Each point is reached from the start by the listed moves, each made once or not at all, plus a little noise. Say if it took an odd or an even number of moves. Then give how often each move was made.
In the rows, 128 means zero.

Moves:
(1): [168 152 130]
(2): [164  99 170]
Start: [122 131 161]
Points:
[159  99 204] -> odd (0, 1)
[123 131 161] -> even (0, 0)

Moves:
(1): [124 133 137 132 119 131 120 137 114]
(2): [128 116 126 155 129 133 126 172 116]
(3): [146 132 148 139 160  86 149 128 136]
(4): [133 193  94 130 129 102  97 152 128]
(5): [138 133 112 141 156 126 141 112 102]
(6): [136 133 117 123 162 152 117 107 110]
(7): [123 112 109 154 138 129 108 133 147]
(8): [126 129 120 121 143 102 122 115 120]
(9): [171 127 115 122 110 125 152 144 125]
Start: [123 136 120 123 126 134 123 125 145]
Points:
[189 193  92 158 141  68 137 210 139] -> even (0, 1, 1, 1, 0, 0, 0, 0, 1)
[135 191  97 167 164  66  85 163 159] -> even (1, 0, 1, 1, 0, 0, 1, 0, 0)
[186 206  85 124 154  35 132 149 142] -> even (0, 0, 1, 1, 0, 0, 0, 1, 1)
[185 133  86 160 191  62 159 116 134] -> odd (0, 0, 1, 0, 1, 0, 1, 1, 1)
[190 201  43 155 169 130 116 173  84] -> odd (0, 1, 0, 1, 1, 1, 0, 0, 1)
[194 181  56 197 181  67 127 196 128] -> even (0, 1, 1, 1, 1, 0, 1, 0, 1)

Moves:
(1): [111 140 120 120 127 133 117 105 145 136 129 139 112 132 138 136 144 142
 138 143]
(2): [110 128 158 132 140  87  99 116 135 166 142 108 129 131 142 112 138 123
 118 112]
(3): [123 115 159 132 158 116 128 132 152 115 117 162 132 119 151 114 151 137
 129 139]
(4): [110 145 141 128 118  86 144 133 128 132  99 108 133 163 105 121 135 167
 121 146]
(5): [151 117 115 132 148 123 134 153 112 143 119 156 117 135 132 168 136 162
 142 109]
(6): [114 116 138 118 106 109 113 150 141 114 150 121 120 155 148 147 121 105
 138 113]
(7): [127 144 143 121 145 144 131 138 151 145 132 141 123 136 129 145 108 118
 137 136]
(8): [131 115 121 127 137 103 145 114 140 122 136 121 126  93 141 115 128 151
 124 107]
(9): [119  97 143 140 165 144 135 143 136 124 135 116 108 112 131 111 110 137
 132 119]
(10): [116 117 133 129 143 114 140 128 145 156 110 120 123 147 110 123 142 141
 142 131]
(11): [115 119 104 137 122 160 129 131 125 108  98 127 109 160 117 104 152 160
 127  96]
(12): [107 137  67 117 160 145 129 150 132 150 138 131 162 154  95 133  77 154
 164 104]
(13): [127 136 129 150 135 135 100 129 139 112  98 170 152 123 111  99 136 107
 140 137]
(14): [114 114 174 118  96 143 147 162 146 158 111 111 111 130 103 132 106 116
 126 144]
(15): [129 143 120 132 141 134 120 133 162 118 152 147 134 112 126 110 135 112
 137 134]
(16): [134 125 139 123 130 105 145 119 136 105 146 126 136 129 134 108 102 150
 132 130]
(17): [146 137 142 143 151 137 123 152 129 141 110 137 121 163 139 126 119 122
 125 159]
(18): [139 142 115 135 141 136 127 123  93 114 132 119 109 145 143  90 125 111
 115 131]
Start: [118 141 125 150 108 131 141 108 103 137 129 147 123 125 143  97 114 123
 145 118]
Points:
[ 96 149 138 185 156  96 103  79 154 127  90 178 112 158 166   8 141 184
 156 105] -> odd (1, 1, 0, 0, 0, 0, 0, 1, 0, 0, 1, 0, 1, 0, 0, 1, 1, 0)
[122 155 125 142 146 124 151 113 170 139 161 170 117  83 153  84 104 124
 159 111] -> odd (0, 0, 0, 0, 0, 0, 1, 1, 0, 0, 0, 0, 0, 0, 1, 0, 0, 0)
[104 151 155 176 169 176 150 173 214 181  51 238  81 211  98  69 114 174
 216 160] -> even (1, 0, 0, 0, 1, 0, 1, 0, 0, 1, 1, 0, 1, 1, 1, 1, 1, 0)
[ 70 158 160 142 198 103  93 184 213 177 155 249 119 192 159  59  59 126
 220 114] -> even (1, 1, 1, 0, 1, 1, 1, 0, 0, 0, 0, 1, 1, 1, 1, 1, 0, 1)
